Each row of a before or after table is a point. The points were changed in one or more steps. Then noise was added and the rows were shuffled. The steps act on how far a point lies along the listed directions, d1 being the first. What was done? A step turns or swaps two directions, mirrors them in a line or flattens them onto one, adds a multiple of one to another, or multiplies one. Angles are multiples of 10 degrees, from the lower direction toward the higher: turns from -170 to 170, lines from 10 to 170 but not 90. Use the fewest steps. Two steps may share a direction if one is a turn and the other turns, adds or multiplies; they go together, in the order done. Otherwise the lowest direction goes first.

Directions:
(1): [ 21  38 -32]
(2): [ 45 -29  -5]
(3): [21 25 43]
Before (10 x 3)
[[-50 -18  -5]
 [ 28 -79  -4]
 [-15 -25  50]
 [-19   4  70]
 [ 31  15  43]
 [  9  14 -46]
 [ 21   7   7]
 [-22  28  23]
 [ 41   7  35]
 [-27  19 -33]]
After (10 x 3)
[[ 28   7 -46]
 [-44 -16  26]
 [ 13  21 -50]
 [-16  17 -21]
 [-28 -25 -50]
 [ 15 -65   7]
 [-34  -8 -56]
 [ 23  12  37]
 [-15  20  29]
 [ 15   9  -8]]
Steps: mirror d1 and d3 in the line at 30 degrees; multiply d2 by 0.7

Directions:
(1): [-49 -38  16  -4  37 -13 -35  29]
(2): [ 10 -29  -5  28   5 -55  -5 -54]
(3): [-41  46  42   8   5  13 -12 -43]
(4): [  0  -8  -4  15  62  24  54 -11]
(5): [ 55 -11  53 -28  24   8 -22  -7]
(6): [ 17  56 -11  11  36 -44 -12  29]
Before (14 x 8)
[[  9  18 -30   9 -45  26  16   8]
 [ 23  36  43 -34  42  20 -41  34]
 [ 12   8 -40  35 -54 -36 -26 -50]
 [  5  31  48  29  70 -17   5  20]
 [  3 -18 -27  -1 -12 -11  -2  10]
 [ 33 -11 -49   8 -31 -56   3  -9]
 [-15  41 -59  -4 -80   1 -13  34]
 [  2 -53 -35  17 -14 -83 -27 -34]
 [ -6   6   0 -17 -41  73  14  11]
 [ -8  37 -30 -14 -53  25  35  -8]
 [-26  -4 -17 -33 -59   9   4 -12]
 [  9  19 -22  17 -55  67  52  31]
 [ 21  28  61 -32  87  24  -4  51]
 [ 53   1  34 -42  23   3  -8  -4]]
After (14 x 8)
[[ 18  28  13 -37  10 -39 -36  12]
 [ 25 -30  28 -39 -25 -21 -80  21]
 [  3 -19  14   3  32  52  40 -43]
 [-37 -21  11  37 -22  41  55 -32]
 [ 13 -49  -1 -32  -6 -16 -27  30]
 [ -5 -18  -2  -8  59  14  44 -13]
 [  3  31  -2   8  27 -23 -27  20]
 [ -6 -13   4   2   5 -21 -48  32]
 [ 22 -13 -14 -11 -11  -8  -9  15]
 [ 46 -15  -5 -27 -20  -5 -10   4]
 [-22 -20 -10  20  16  53  87 -41]
 [  8 -12  28 -13   6  -4 -71  13]
 [-22   0   2  27   3 -41 -44  60]
 [-31   0  10 -27   7 -38 -50  24]]
Steps: turn d1 and d6 by -170 degrees; multiply d2 by 0; turn d4 and d5 by -80 degrees

Directions:
(1): [-18  52   3 -39  14 -17 -29 -31 -10 -33 -42 -43]
(2): [-14  17 -10  19 -48  22 -40 -66  30  18  24  13]
(3): [-16  17  48 -37 -53 -38 -14  35 -18  21  34   0]
(4): [ 49  39  -2   3   9 -53  39 -35   1 -17  28  31]
(5): [ 28  -5  15  18 -20   4  40 -15   9  28   5 -85]
Before (10 x 12)
[[  33    8   36  -31   41  -41   80   25   -7  -21  -24  -73]
 [  35   31    8    5   51   -6   51  -57   -5  -16  -59 -115]
 [  33  -42   -6   -2   15    9   36   29  -24   -3  -23  -33]
 [ -28  -25  -56   41    7   69  -29  -29   43   -6   -3   15]
 [  74  -11   37    8   -6  -44   94  -14    7   37   49  -50]
 [  18   17   23   -1  -29  -33   -1   19    2   -5    9    1]
 [ -11   17   11  -25    9  -27   -2    1  -15  -27   -8    2]
 [   0   10   38  -27  -48  -35   16  -12  -14   16    2  -35]
 [   6  -18   16   15  -56  -17   16    2   -8   40   56   -3]
 [  13  -44  -10   47   21   46   25   17   18   22  -21  -41]]
After (10 x 12)
[[ 15  19  -8  18  -3 -15  -6 -20  16  -3  27  70]
 [ -3 -27  11   1   8   4  22  27 -12  -4  -5 -20]
 [-32  13 -20   0 -16   3 -43 -41  -5  -5   7  26]
 [ -3  -7   3  13 -12   8 -20  23   7  -7 -16   3]
 [-17 -64   5  -2  30  14  21  75   6  -1  15  92]
 [-60 -43 -13 -16   8  41 -71  14  10   5   7 103]
 [  8  55  -8 -12 -11 -22   0 -46  22 -23  11 -35]
 [-17 -14   0 -21   9 -10  -3   7 -15 -17 -29  36]
 [ 24 -36 -15   9 -19   2   5   7 -10   3  23  61]
 [-20 -25   8 -22  68 -16   0  74 -37 -27 -25  88]]
Steps: turn d1 and d2 by -80 degrees; multiply d3 by 0; turn d4 and d5 by -170 degrees
